Each point is reached from the start by the listed moves, each made once or not at all, plus a little noise. Say if it took an odd or an even number of moves. Then give how often each move was made.

Moves:
(1): -.25,.01,.09
(2): -.28,.09,-.42
(3): .03,-.60,.13
Start: -.03,.04,.09
Points:
-.56,.15,-.23 => even (1, 1, 0)
-.27,.05,.19 => odd (1, 0, 0)

Moves:
(1): -.03,-.06,.00,-.28,-.02,.00,.26,-.07
(2): .31,.18,.03,-.01,-.01,-.05,-.10,.03
(3): -.02,.00,-.14,.06,.12,-.08,-.08,.13
(4): -.03,-.02,-.24,.18,-.06,-.01,-.03,-.06
(5): -.03,.11,-.27,-.29,-.41,.17,-.09,-.04
(6): -.10,.05,.28,.09,-.11,-.23,.14,.04
(7): -.08,-.21,-.09,-.10,-.19,.09,.13,.09
(8): .05,.07,-.11,-.01,.19,.29,.08,.09
Start: -.08,-.09,-.26,-.11,.02,-.12,-.07,-.12
Points:
.08,-.20,-.70,-.27,-.14,-.17,.11,-.01 => odd (1, 1, 1, 1, 0, 0, 1, 0)
.21,.22,-.75,-.64,-.10,.21,.00,.03 => odd (1, 1, 1, 0, 1, 0, 0, 1)
.18,.22,-.22,.02,.22,-.19,-.02,.17 => even (0, 1, 1, 0, 0, 1, 0, 1)
-.14,.03,-.24,.03,.23,-.13,.08,.14 => odd (0, 0, 1, 0, 0, 1, 0, 1)
.14,.04,-.94,-.34,-.45,.37,-.09,-.02 => odd (0, 1, 0, 1, 1, 0, 1, 1)
.16,-.11,-.32,-.22,-.19,-.07,-.04,.00 => even (0, 1, 0, 0, 0, 0, 1, 0)

Moves:
(1): .14,-.13,.04,.15,.40,-.18,-.04,.07,-.28,-.22,.12,-.06,-.02
(2): -.02,-.08,.11,.04,.14,.04,-.21,.21,-.11,-.04,.03,.06,.03
(3): .19,.16,-.06,.08,-.03,.16,.10,-.01,.14,.07,-.11,-.14,.21
(4): .07,.00,-.06,.03,.01,.03,.22,.15,-.27,.19,-.02,.14,-.16
(5): .22,-.30,.06,-.22,.11,-.09,-.21,-.11,.00,-.05,.19,.20,.07
(6): -.30,-.05,.43,-.23,-.12,.21,.38,.07,.08,-.19,.15,.22,-.46
(7): -.04,.03,-.29,-.27,-.17,-.14,.31,.30,.40,.31,-.18,.11,.06
(8): -.36,.47,-.28,-.31,.16,.28,-.05,.23,.08,-.04,-.08,.06,-.23
(9): -.27,.37,-.06,.12,.30,.17,-.04,-.03,.13,.20,-.14,.12,-.04
(10): -.05,-.18,-.01,-.06,-.12,.11,.20,-.01,.09,.01,-.19,.00,-.06
(11): .20,-.13,.31,-.16,-.66,-.03,.63,.02,.41,.16,-.56,-.06,-.49
Start: .21,.20,-.02,.01,.03,.04,-.30,-.36,-.37,.04,.03,.09,-.09
Points:
.38,.58,-.38,-.49,-.25,.17,.85,.41,.12,.51,-.79,.15,-.72 => even (1, 0, 1, 1, 0, 0, 1, 1, 0, 0, 1)
-.01,.11,.43,-.30,.31,.62,-.08,-.25,-.01,-.02,-.03,.53,-.33 => even (0, 1, 1, 0, 1, 1, 0, 0, 1, 1, 0)
.51,.38,.26,.22,.19,.25,.37,.06,-.31,.39,-.67,.13,-.59 => even (1, 1, 1, 1, 0, 0, 0, 0, 1, 0, 1)
.62,.13,.11,-.25,.17,-.03,.21,.06,.29,.48,-.62,.31,-.29 => odd (1, 1, 1, 0, 1, 0, 1, 0, 1, 0, 1)

Moves:
(1): -.09,.01,-.17,-.17,.01,.22,-.02,-.07,.12,.01,-.04,-.03,-.14,.06,-.04,.20,-.11,.04
(2): -.06,-.21,.04,.09,-.22,.02,.11,.01,.08,.12,-.05,-.11,.07,-.10,.02,.14,-.30,-.09
(3): .24,.13,.05,-.21,-.18,-.04,.17,-.16,.08,-.03,.00,.20,.18,-.06,.15,.03,.03,-.11
(4): .07,.03,-.12,-.02,-.05,-.04,.04,.09,.09,-.20,-.11,-.07,.17,-.07,-.12,.05,.21,-.15
(5): -.07,.02,-.14,-.10,.01,-.05,.00,.14,-.08,-.02,-.10,-.08,.19,-.12,-.03,-.10,-.10,.22
(6): -.05,-.03,.18,.05,.00,.02,-.05,-.01,.20,-.02,-.24,.13,.05,-.16,-.04,-.08,-.04,.10
(7): -.04,-.09,.04,-.10,.15,.05,-.09,.12,-.10,.06,.05,.08,-.02,-.08,.07,.05,.14,.01
(8): .04,.06,-.01,.01,-.07,.00,-.05,-.04,.07,.02,-.07,.02,-.17,-.17,.02,-.13,-.05,-.12
(9): -.13,-.01,.30,-.17,.17,-.15,-.03,-.05,.00,.04,-.01,-.12,-.12,-.01,.01,-.07,.10,.08
(10): .01,.08,.04,-.03,.03,.02,.01,-.09,.08,.10,-.17,.03,-.15,-.10,-.23,.14,.17,.06
(11): .07,.01,.21,.01,.04,.03,-.13,.07,-.03,.13,-.29,-.08,.02,.27,.00,.08,-.12,-.07
(12): .00,.00,.05,.09,.03,.04,-.06,-.05,-.06,-.03,-.07,.05,.00,.01,-.08,.03,-.11,.01
(13): .11,.06,-.02,-.12,.11,.03,-.07,.09,.02,-.08,-.03,.11,.07,.03,-.08,.00,.01,-.04
(14): .22,.02,.12,.08,.00,.19,-.11,-.13,-.06,.06,.13,-.02,.13,.14,-.07,.00,-.12,.17
(15): .02,.21,.10,-.15,-.09,.02,.06,.09,.09,.15,.04,-.14,.03,-.04,.04,.18,-.02,.11
(16): -.04,-.05,.02,-.03,.01,.18,-.04,-.09,-.14,.05,.02,.16,.04,-.05,-.06,-.06,-.01,-.04
(17): .15,-.16,.13,.14,.03,.03,.09,.09,.08,-.24,-.03,-.01,-.07,.16,.00,.11,.07,.08
(18): -.05,.03,-.05,.05,.16,.07,.10,-.02,.07,-.08,-.09,-.02,.04,.01,.05,-.01,-.12,.02
Start: .05,-.01,.01,.05,-.14,.01,-.12,.12,.10,.04,.15,-.09,.05,-.21,-.05,.06,.03,-.19
Points:
-.03,.12,.16,-.35,-.21,.12,.09,-.12,.74,-.04,-.82,-.09,.18,-.91,-.32,.25,-.29,-.10 => odd (1, 1, 1, 1, 1, 1, 0, 1, 1, 1, 0, 1, 0, 0, 0, 0, 0, 1)
.08,.01,.65,-.20,.13,.34,-.05,.19,.53,.15,-.58,-.41,-.18,.07,-.38,.83,-.42,.05 => even (1, 1, 0, 0, 0, 0, 0, 0, 1, 1, 1, 1, 1, 0, 1, 0, 1, 1)
.49,.08,.48,-.35,-.21,.35,.00,.40,.60,-.01,-.94,.15,.49,-.69,-.24,.45,-.10,-.23 => even (0, 1, 1, 1, 1, 1, 1, 1, 0, 1, 1, 0, 1, 0, 1, 1, 1, 1)
.33,.11,.79,-.40,.44,.68,-.38,.23,.54,.02,-.63,-.07,.10,-.04,-.54,.64,.21,.18 => odd (1, 0, 0, 1, 0, 1, 1, 0, 1, 1, 1, 0, 1, 1, 1, 1, 1, 1)
.07,-.36,.74,-.14,.07,-.03,-.31,.53,.35,.06,-.63,-.15,.10,-.38,-.08,.08,-.26,-.02 => odd (0, 1, 0, 0, 1, 1, 1, 1, 1, 0, 1, 0, 1, 0, 0, 0, 1, 0)
-.01,-.36,.68,-.03,.18,.18,-.14,.34,.31,-.07,-.69,-.12,.36,-.16,-.22,.07,-.48,.08 => odd (0, 1, 0, 0, 1, 1, 0, 0, 1, 0, 1, 0, 1, 0, 0, 1, 1, 1)
.25,.46,.34,-.78,.27,.40,-.15,-.03,.26,.27,-.17,-.04,.27,-.36,-.25,.51,-.09,.36 => odd (1, 0, 1, 0, 1, 0, 1, 0, 1, 1, 0, 1, 1, 1, 1, 0, 0, 1)
.37,-.10,.48,-.18,.09,.89,-.19,.18,.29,.30,-.30,-.13,.06,.09,-.36,.88,-.38,.06 => odd (1, 1, 0, 0, 0, 0, 1, 0, 0, 1, 1, 0, 1, 1, 1, 1, 1, 1)
